Rows are points. The ring and each string are closed loops that go straight from each point to the next, and from the last back to the first. Before rounding, they use only three directions, however many columns there are. How many times does the string pass through the ring? Passing back the other way cancels.

Ring (6 x 4):
[[ 0.95  0.46 -1.12 -2.45]
 [-0.51  0.99 -1.68 -1.93]
 [-1.57 -0.68 -0.53 -0.46]
 [-1.07 -2.03  0.57  0.01]
 [ 0.86 -1.72  1.62  0.06]
 [ 1.44 -0.78  0.80 -0.96]]
String (22 x 4):
[[-1.91 -1.56 -1.29 -1.46]
 [-2.46 -1.50 -0.36  0.05]
 [-1.55 -2.57 -0.58 -1.24]
 [-0.35 -1.54 -0.37 -1.42]
 [-0.58 -0.94  0.54  0.05]
 [-1.09 -1.65  1.37  1.12]
 [-1.00 -1.42  1.59  1.42]
 [-0.89 -1.59  1.26  0.88]
 [-1.52 -3.54  1.14  0.43]
 [-1.27 -2.95  0.37 -0.43]
 [-1.50 -2.60  0.13 -0.43]
 [-1.91 -1.60  0.32  0.44]
 [-1.41 -0.18  0.48  0.84]
 [-1.65 -0.02  0.03  0.51]
 [-2.46 -0.17 -1.20 -0.47]
 [-1.68 -0.66 -1.71 -1.78]
 [-0.58 -0.90 -1.01 -1.78]
 [-0.72  0.05 -0.40 -0.62]
 [-1.35  1.09 -0.31  0.31]
 [-2.18  0.79 -1.46 -0.61]
 [-1.64 -0.41 -1.45 -1.41]
 [-0.86 -1.32 -1.18 -1.96]]
Times through: 2
String (21 x 4):
[[-0.07  0.31 -1.99 -2.86]
 [ 0.28  1.07 -2.62 -3.57]
 [ 0.62  1.76 -2.45 -3.33]
 [ 0.39  1.49 -0.88 -1.41]
 [ 0.26  0.74 -0.62 -1.28]
 [ 0.27 -0.11 -1.17 -2.27]
 [ 0.27 -0.29 -1.77 -3.05]
 [ 0.10  1.31 -2.90 -3.69]
 [-0.48  2.13 -2.37 -2.35]
 [-1.00  2.10 -2.34 -1.97]
 [-1.17  1.83 -1.17 -0.55]
 [-0.45  0.19 -0.15 -0.44]
 [-0.40 -0.73 -0.78 -1.57]
 [-0.95 -0.72 -1.39 -1.93]
 [-1.99  0.18 -1.69 -1.25]
 [-2.41  0.80 -1.74 -0.78]
 [-1.87  1.06 -1.19 -0.39]
 [-1.26  1.05 -0.75 -0.29]
 [-0.70  0.62 -0.53 -0.57]
 [-0.47  0.50 -0.57 -0.82]
 [-0.15 -0.34 -0.68 -1.48]]
Times through: 3

Ring (7 x 9):
[[ 1.81  2.60 -1.73  0.12  1.59 -1.84  0.67  0.82  3.23]
 [ 0.43  2.38 -0.03 -0.43  1.26 -0.61  0.87  1.12  2.08]
 [-1.59  0.76  1.62 -0.79  0.20  1.38  0.57  0.88 -0.29]
 [-2.27 -0.51  2.68 -0.54 -0.92  2.08  0.07  0.40 -1.85]
 [-1.05 -0.59  2.20  0.18 -1.27  0.95 -0.33 -0.04 -1.43]
 [ 0.59  0.16 -0.22  0.58 -0.36 -0.53 -0.28 -0.12  0.45]
 [ 1.65  1.36 -2.05  0.50  0.87 -1.54  0.13  0.23  2.34]]
String (20 x 9):
[[ 1.10 -0.03 -2.44  0.69  0.23 -0.83 -0.36 -0.31  1.25]
 [ 0.14  0.28 -1.70  0.06  0.54  0.01  0.05  0.15  0.98]
 [ 0.92  1.42 -0.30  0.24  0.47 -0.97  0.25  0.45  1.55]
 [ 1.24  1.79 -0.60  0.25  0.74 -1.30  0.35  0.54  2.03]
 [ 0.86  1.71  0.15  0.14  0.52 -0.97  0.38  0.61  1.60]
 [ 0.45  1.40 -0.84 -0.11  0.88 -0.46  0.44  0.62  1.62]
 [-0.35  0.81 -1.72 -0.48  1.15  0.44  0.48  0.61  1.29]
 [-0.48  1.13 -1.44 -0.65  1.31  0.51  0.65  0.81  1.40]
 [-1.11  0.48 -0.98 -0.72  0.90  1.16  0.50  0.66  0.57]
 [-1.31  1.38  0.86 -0.98  0.86  1.11  0.86  1.14  0.55]
 [-1.37  1.67  3.13 -0.84  0.13  0.96  0.83  1.24 -0.09]
 [-0.71  1.13  2.29 -0.31 -0.18  0.44  0.42  0.75 -0.04]
 [-0.52  0.85  1.63 -0.16 -0.18  0.33  0.27  0.56  0.04]
 [-1.91  0.00  4.14 -0.34 -1.31  1.57  0.09  0.49 -1.90]
 [-1.21  0.24  4.60  0.05 -1.62  0.83 -0.06  0.37 -1.71]
 [-0.73  0.18  0.70 -0.13 -0.20  0.68  0.08  0.31 -0.20]
 [-1.78 -1.27  0.25 -0.24 -0.64  1.88 -0.27 -0.09 -1.42]
 [-0.65  0.01  0.06 -0.09 -0.08  0.67  0.02  0.21 -0.08]
 [ 0.73  0.63  1.44  0.69 -0.78 -0.85 -0.23  0.03  0.24]
 [ 1.85  0.59  0.27  1.25 -0.77 -1.85 -0.52 -0.33  0.92]]
Times through: 0
String (32 x 9):
[[ 3.05  2.76 -1.88  0.80  1.26 -3.05  0.36  0.49  3.71]
 [ 2.45  2.76 -0.77  0.58  1.03 -2.56  0.46  0.65  3.15]
 [ 1.57  2.20 -0.57  0.28  0.90 -1.66  0.45  0.65  2.43]
 [ 3.75  4.39 -1.24  0.64  1.90 -3.94  0.90  1.10  4.93]
 [ 3.43  4.44 -1.89  0.33  2.35 -3.58  1.08  1.26  5.13]
 [ 1.47  2.76 -2.32 -0.24  2.09 -1.47  0.91  1.04  3.48]
 [-0.09  1.20 -1.75 -0.48  1.34  0.15  0.59  0.72  1.67]
 [ 0.22  1.97 -1.35 -0.56  1.61 -0.26  0.84  1.02  2.20]
 [ 0.86  3.35  0.12 -0.55  1.74 -1.13  1.20  1.48  2.90]
 [ 0.99  3.71  1.82 -0.40  1.23 -1.43  1.20  1.57  2.58]
 [ 0.29  2.21  1.60 -0.23  0.50 -0.59  0.69  1.02  1.32]
 [-0.35  0.91  0.49 -0.23  0.28  0.25  0.34  0.58  0.55]
 [-1.72  0.18  0.27 -0.81  0.40  1.68  0.44  0.67 -0.28]
 [-2.96 -0.29  1.29 -1.25  0.13  2.85  0.52  0.80 -1.33]
 [-3.36 -0.93  1.19 -1.24 -0.14  3.31  0.34  0.60 -1.90]
 [-2.23 -0.59  0.65 -0.75 -0.12  2.22  0.19  0.42 -1.15]
 [-0.82  0.44  1.06 -0.25 -0.12  0.71  0.21  0.47 -0.15]
 [-1.49 -0.40 -0.08 -0.47  0.02  1.54  0.10  0.29 -0.55]
 [-2.77 -1.35  1.85 -0.61 -0.97  2.72 -0.12  0.15 -2.33]
 [-2.70 -1.40  3.43 -0.34 -1.71  2.53 -0.30  0.04 -2.93]
 [-2.17 -1.29  1.41 -0.32 -0.98  2.17 -0.25  0.00 -1.97]
 [-0.87 -0.08  0.99 -0.08 -0.45  0.82 -0.03  0.21 -0.54]
 [-0.04  0.63  2.05  0.28 -0.72 -0.14 -0.03  0.27 -0.17]
 [ 0.11  0.08  3.25  0.76 -1.70 -0.33 -0.46 -0.12 -1.01]
 [ 0.43 -0.19  2.69  1.01 -1.79 -0.57 -0.65 -0.35 -0.94]
 [ 0.98 -0.02  1.80  1.17 -1.52 -1.06 -0.67 -0.42 -0.34]
 [ 1.27  0.82  1.07  0.89 -0.70 -1.36 -0.28 -0.04  0.66]
 [ 0.35  0.94  0.43  0.19  0.04 -0.42  0.13  0.36  0.76]
 [ 0.28  0.60 -0.38  0.18  0.16 -0.26  0.05  0.23  0.78]
 [ 1.35  1.54  0.22  0.53  0.16 -1.44  0.13  0.35  1.56]
 [ 2.68  2.03 -1.31  0.96  0.62 -2.67  0.07  0.21  2.84]
 [ 3.27  2.16 -3.50  0.99  1.41 -3.08  0.12  0.15  3.90]]
Times through: 0
